Each row is a point. Two turns around zero, p and q, are shown by what they do to some points. Write where each new point lands after one turn and then the other. Backwards means that the second turn is done in reverse. Each puzzle has new turns, and all numbers are rounded.
(in the rows, 128 means zero)

Turn p:
[147  93 123] -> [163 110 121]
[ 43 108 159] -> [103 105 214]
[124 182  96] -> [ 75 138  95]
[135 116 102] -> [132 105 110]
[168 123 110] -> [149 128  89]
[151 146 179] -> [146 183 139]
Turn q:
[182  87 101] -> [114  61 153]
[107 183 134] -> [168 163 101]
[115 119 183] -> [118 171 164]
[147 100 136] -> [112 112 155]
[ 90 151  87] -> [128 133  68]
Where do these land?
p, then q: [67 85 81] -> [ 48 134 164]
p, then q: [136 126 136] -> [138 124 131]
p, then q: [132 157 166] -> [167 155 119]
q, then p: [112 141  97] -> [121 100 104]
p, then q: [194 132 159] -> [190  92 117]

Turn p:
[115  86 114] -> [100 162 113]
[105 120 123] -> [114 143 142]
[164 174 188] -> [146  46 126]
[126  96  76] -> [133 186 111]
[131 164 139] -> [148 102 147]
Turn q:
[137  84  89] -> [102  75 135]
[102 100 109] -> [ 91 116 146]
[144 177 127] -> [148 150  86]
[130 152 186] -> [171 171 144]
Where do these land?
q, then p backwards: [160 121 135] -> [149 154 130]
q, then p: [155 107 158] -> [123 102  91]
p, then q backwards: [ 31 132 164] -> [ 55  55 133]
q, then p backwards: [138 108 107] -> [133 133 158]
p, then q: [140 139  94] -> [153 121 101]
q, then p: [143 162 111] -> [156 158 125]

Turn p:
[153 106 168 108] -> [ 93 120 152 164]
[139  97  64 152] -> [135  74 100  83]
[126 117 125  77] -> [ 91 140 156 106]
[157 159 174 115] -> [137 143 171 172]
[170 166 121 126] -> [164 114 170 132]
[ 40 123  91 179] -> [150 160  34  90]
[111 127 152 139] -> [125 145 112 149]
Turn q:
[154 142 138 157] -> [121 144 167 130]
[ 65 133 168  82] -> [150  78  90  70]
[145 130 124 102] -> [146 149 114 126]
[ 85 174 102  92] -> [ 96 135  75  82]
[146 121  94 160] -> [101 143 140 166]
[172  67 142 175] -> [154 116 181 194]
Where do these land?
p, then q backwards: [181  98  79 137] -> [ 68 112 174 144]
p, then q: [ 57 114 141 138] -> [ 71 157  94 115]
p, then q: [113 150 143  51] -> [133 114 135  47]
q, then p: [129 159 135 161] -> [111 168 127 143]
p, then q backwards: [159 119 142 153] -> [118  88 128 140]

Turn p:
[123 102 155 126  96  69] -> [150 140  81 174 155 142]
[142 102  61 137  81 133] -> [ 73 105 117 111 173 168]
[126  88 155 106 154 166] -> [153 151 172 130 106 164]
[161  87 147 151 156  85] -> [140 185  81 124 116 151]
[161 175 119 151 175 167] -> [120 123 140  65  79  96]
[ 88 124 143 118  91  69] -> [137 128  99 192 167 113]
[143 159 146 189 169 179] -> [109 121 133  96  40 112]
[ 67 136 117  87 137 138] -> [125 130 185 160 154  99]
[140 179 110  86  92 147] -> [145  68 145 102 163 107]
Turn q:
[130 111 153  79 116 113] -> [113 142 145 176 112 108]
[116 130 168 115 134 166] -> [133 100 142 168 145 151]
[100 158  80 144 149 148] -> [109 116  93  90 123 172]
[108  50 156 116 120 140] -> [126 177 160 172 176 135]
[103 120 125 153 104  40] -> [175 196 121 111  82 112]
[220 162 112 154 169 109] -> [122  76 164  54 111  75]
[118 165 101 134 104 179] -> [118  90  71 126 147 144]
Where do these land?
q, then p: [125 125 156 149 103 136] -> [127 144 107  96 116 135]
q, then p: [171 156 120 105 145 106] -> [141 127 113 175 161 144]
p, then q: [ 81 127 181 123 167 169] -> [202 112 122 149 136  84]
p, then q backwards: [150 178  87  81  90 104] -> [184 123 119 176 109 183]
p, then q backwards: [ 71 129 186 161 213  93] -> [117 101 149  75  75  31]
p, then q: [ 97 122  88 176  79 167] -> [145 178 118 154 169 188]
p, then q: [161  76  83 111 114 137] -> [ 89  88 138 150 140 178]
p, then q: [102 119 150 126 111 118] -> [151 126 130 101 147 127]
p, then q backwards: [194 122 101 119 130 123] -> [119 133  82 181 141 137]

Turn p:
[128  71 116 130 145 120 121 149] -> [158  97 146 122 118  91 121 107]
[113 138 123 136  98  93  79 161] -> [132 172 114  99 104  81 136 141]
[165 174  86 109 205 177 186 102] -> [ 72  75  97 196 193 162 106 102]
[121 124  67  99 139 168 189 104] -> [ 94  69 117 189 102 156 104 118]
[156 152 135 176  97 131 121 128] -> [136 157 131 128 151 127 111 183]
[ 87 109 157 170 100 124 127 158] -> [155 165 179 135 105 109 149 144]
[123 121 152 134 102 159  81 130] -> [108 136 162  82 123 120 136 154]
[179 162 139  61 154 127 182 120] -> [122  82  62 146 163 178 165 116]
[ 80 119 168 137 119  85  81 134] -> [149 188 149  84 105 112 146 101]
[128 110 137 130 121  97 114  93] -> [154 140 124  99 117 145 104 114]
Turn q:
[138 106 121  74 100 133 129  96] -> [150 132 142  93  85 126 128  89]
[ 91 123 147 150 164 130  84 153] -> [100 120 144 159 136  87 104 169]
[150 131 152 159 149 140  98 185] -> [109 152  95 179 141  92 134 152]
[112 153 130 101  88 138 164 124] -> [108 141 123  72 127 151 142 115]
[151 167 113 147  90 120 116  84] -> [135  70  96 111 121 145 158 114]
[122  90 117 169  99 136 136 135] -> [138 137 136 144 103 155 156 168]
[118 152  86  31 175 120 156  56] -> [171 105 155  58 145 136  48  55]
[134  92 174 133  87 112 178 101] -> [105 144 166 135 102 180 172  94]
[123 110 117 163 160  80  91 191] -> [148 138 146 177 172  77 147 175]
[142 156 124 153 167 170 128 156] -> [116 141  77 152 150 130  92 149]
Where do these land?
p, then q backwards: [143 110 123  92 139  91 108 110] -> [152 160 107  95 115 144 128 105]
q, then p: [109 162  89 101 100 143 125 116] -> [117  84  93 107 101 122 144 114]
q, then p: [ 92  90 148 107 161 136 111  95] -> [142 164 154  69 121 132 143 141]
p, then q: [141 186 104 161 142 155 112 105] -> [105 107 132 128 156  91  89 176]
p, then q: [ 99  93  98 120 199 138 127 124] -> [123  70 178 155  95 142 125 111]
q, then p backwards: [143 118 179  96  98 119 188 147] -> [ 67 170 173 114 153 119 109 116]
p, then q: [145  93 110 141  94 103 140 110] -> [152 136  96 140 102  99 159 124]
p, then q backwards: [167 100 106 127 100 145 108 138] -> [ 93 145  97 134 126 138  87 120]
q, then p backwards: [112 200 194 207 118 122 134 206] -> [163 248 122 109 143 190 128 175]

Turn p:
[160 147  91 113 117 151 162 134 156] -> [ 76 106 101 137 120 122 105 160 133]
[165 126 149 141  82 151 111 122 132] -> [142 145 136 118  82 105 109 164 134]
[116 113 171  96 132 139 127 125 119] -> [121 159 135 111 114 110 138  89 133]
[ 98 121  87 114 117  82 109 119 136] -> [140 132 140 166 168 159 101 118 149]
[162 147 168 128 119 128 146 124  88] -> [129 138 138  75 120 100 113 133  95]
[114 116 132 163 132  73 134 152 123] -> [160 113 147 101 169 154 141 136 149]
[132  84  89 101 156 130 108 152 129] -> [ 98 101 168 160 118 155 138 104 142]
[110 114 127 146 160 156 127  89 149] -> [149 104  93 155 111 115 149 101 127]
[118 157 129 145 157 116 116 145 138] -> [135 128 110 121 138 166 150 134 111]
[104 156 139 133 108 153 140 118 111] -> [131 156 111 133 141  95 137 141 107]
Turn q:
[152 130 106 158 144 144 148  94 108] -> [122 162 159 123 156 109 152 108 122]
[164 133 146 139 133 171 114 148 114] -> [118 126 129  88 147 130 135 141  82]
[160 156 101 109  78 149 165 109 141] -> [127 183 138 125  98 112  88  98  98]
[103 101 111 139 116 110 119 129 101] -> [118 118  99 149 149 129 137 103 147]
[124 112 172 110 134 105 122 112 141] -> [155 107 117 141 101 111 150 152 132]
[167 131 102 128 146 123 136 138 141] -> [107 161 139 116 137 117 117 155 135]
[120 140 158 149 148 103  86 151 153] -> [128  81 139 148 140 141 123 177 127]
[ 94 129 174 132 146 102 137 164 136] -> [130  96 121 146 104 174 154 158 136]
[104 156  97  95 120 108 138 125 112] -> [102 124 134 132  97 127 107  95 160]
[ 92  93 112 120 113 164 117 110 132] -> [171 124 104 113 149 131 117  91 142]
Where do these land?
p, then q: [128 133 152 129 149 124 114 147 135] -> [136 144 132 109 107 129 124 107 118]
q, then p: [135 152 126 147 149 130 117  71 136] -> [155 130 124  69 121 135 123 106 134]
p, then q: [108 133 108 135 151 124 113 117  99] -> [120 133 138 122 146 118 170 122 116]
q, then p: [167 120 125 118 119 127 132 147 133] -> [115 146 141 138 154 147 130 140 113]
p, then q: [126 119 114 153 125 117 113 140 149] -> [138 149 121 114 140 144 122 147 112]
q, then p: [126 114 111 131 122 140 107 137 123] -> [124 116 130 146 125 145 129 109 121]
p, then q: [122 147 107 122 149 128 128 146 153] -> [139 138 132 111 148 155 126 106 137]
q, then p: [115 121 114 126 133 174 123 147 144] -> [100 134 130 142  93 135 121 108 108]
p, then q: [104 119 184 135 130 112 225 128  72] -> [113 124 135 127  61  85 163 155 217]
q, then p: [111 110 125 118 147 117 125  97 129] -> [128 109 109 110 122 138 110 129 154]
p, then q: [166 141 142  94  34 115 112 131 135] -> [109  55 135 134 111 141  62 162 103]

Turn p:
[145 131 121 139 118 149 133 115 112 121 107] -> [123 126 126 138 113 124 134  96 131 105 128]
[143 104 128 126 115 139 115 127 101 107 134] -> [129 141 139 124 112 133 154 112 109 120 150]
[133 138 110 123 145 121 115 122 101 154  99] -> [136 142 136 145 133 129 106 126 110  92 105]
[133 155 147 153 151 130 134 146 111 134 146] -> [156 104 128 131 128 150 104 135 141 117 152]
[122 112 128 113 131 144 144  98 126 153 120] -> [102 146 144 148 128 102 121 132 141 118 129]
[112 139 143 143 152 118  93 114 111 120 150] -> [159 127 143 113 107 124  96 137 108 138 145]
[116 110 134 117 133 134 121 144 151 116 134] -> [122 126 117 118 120 122 147 155 125 142 130]
[ 93 118 146 105 117 105 117 132 105 113 113] -> [162 168 121 115 141 105 141 134 119 132 129]
[122 143 159 150 122 148 143 127 139 125 143] -> [135 100 119 132 124 117 122 123 154 141 155]
[124 125  84 136 104 120 128 161 142 145 122] -> [115 102 134 111 162 136 151 128 116 116  95]
[133 114 108 126 143 125 144 115 148 125 136] -> [102 132 140 121 116 138 127 137 143 136 113]
[127  95 118 132 129 121 116 112 147 110 129] -> [117 135 144 119 102 122 147 132 121 150 113]
[156 143 138 117 112 105 143 155 147 141 127] -> [126 120 106 149 162 158 135 126 132 146 121]
[133 164 127 111 121 133 144 126 151 127 130] -> [108 122  95 126 142 132 108 120 141 137 126]
Turn q:
[123 130  31 121 151 126 120 130 130 147 133] -> [118 166 134 175  99 145 139 114 198 120 113]
[134 144 137 141 110 128 121 132 140 137 133] -> [112 118 119 141 128 131 133 137 107 126 126]
[124 141 140 129 110 134 131 142 115 140 126] -> [136 125 106 128 129 126 134 137 111 123 112]
[117 116 136 121 134 109 131 143 124 111 120] -> [148 124 124 118 121 119 126 108 127 124 146]
[159 147 139 119 135 127 124 124 115 132 115] -> [122 106 134 108 116 144 128 127 124 127 104]
[127 124 114 112 109 131 125 120 131 126 145] -> [124 154 142 136 123 123 131 132 120 118 123]
[128 125 139 123 178 136 125 121 154 105 131] -> [108 118 147 107 153 128 133  98 149 145 148]
[140 110 139 138 151 129 142 132 117 144 141] -> [117 125 114 107 128 114 106 137 146 138 127]
[119 140 141 131 106 134 151 120 140 121 125] -> [131 132 123 128 150 143 127 139 106 113 138]
[126 147 129 138 113 140 120 128 117 110 131] -> [132 117 133 133 136 124 152 141 120 113 123]
[129 138 137 132 120 112 123 133 154  91 128] -> [121 112 141 132 131 130 140 110 108 109 158]
[131 144 142 134 139 117 121 110 113 143 130] -> [123 119 124 110 115 140 139 146 128 147 126]
[121  46 130 133 106 136 137 116 121 140 102] -> [173 140 145 146 135 101  63 141 127 148 132]
[116 140 136 120 130 132 121 141 124 144 130] -> [128 133 109 126 128 126 141 122 121 139 116]
Where do these land?
p, then q: [ 93 136 165 129 122 139 142 136 122 126 132] -> [ 89 135 128 128 101 125 117 111 134 117 143]
q, then p: [114 128 123 133 113 118 108 108 112 133 113] -> [129 109 131 151 143 141 143 117 133 121 140]
p, then q: [106 151 136 133 143 118 147 131 136 144 130] -> [110 115 135 144 120 122 124  96 132 143 128]
p, then q: [167 126 136 134 133 118 121 143 129 135 164] -> [120 134 118 125 156  94 124 150 136 141 106]
p, then q: [110 131 107 119 105 116 100 114 145 102  99] -> [162 137 132 123  98 171 125 131 131 128 114]
p, then q: [164 123 111 115 156 121 141 134 118 112 163] -> [124 145 124 133 173 108 153 132 114 126 100]
p, then q: [109 129 145 122 131 135 132 158 107 152 123] -> [109 108 127 114 122 111 127 110 150 107 141]
p, then q backwards: [114 126 139 113 128 135 119 123 144 138 106] -> [122 118 128 139 114 140 119 145 120 144 144]
p, then q: [169 119 136 120 139 138 141 117 115 137 155] -> [114 133 119 134 160 103 151 154 119 135 134]
p, then q: [ 97 115 110 145 129 135 111 119 144 121 115] -> [156 129 126 122 104 139 109 113 106 124 133]
p, then q: [123 149 130 139 124 148 120 131 123 127 111] -> [135 128 154 134 111 123 122 130 136 119 140]
q, then p: [133 111 116 141 125 111 132 118 143 103  96] -> [126 111 142 138 101 129 138 126 116 150 158]
p, then q: [165 119 110 121 115 131 150 133 126 135 158] -> [128 148 121 118 174 117 140 139 135 146 134]
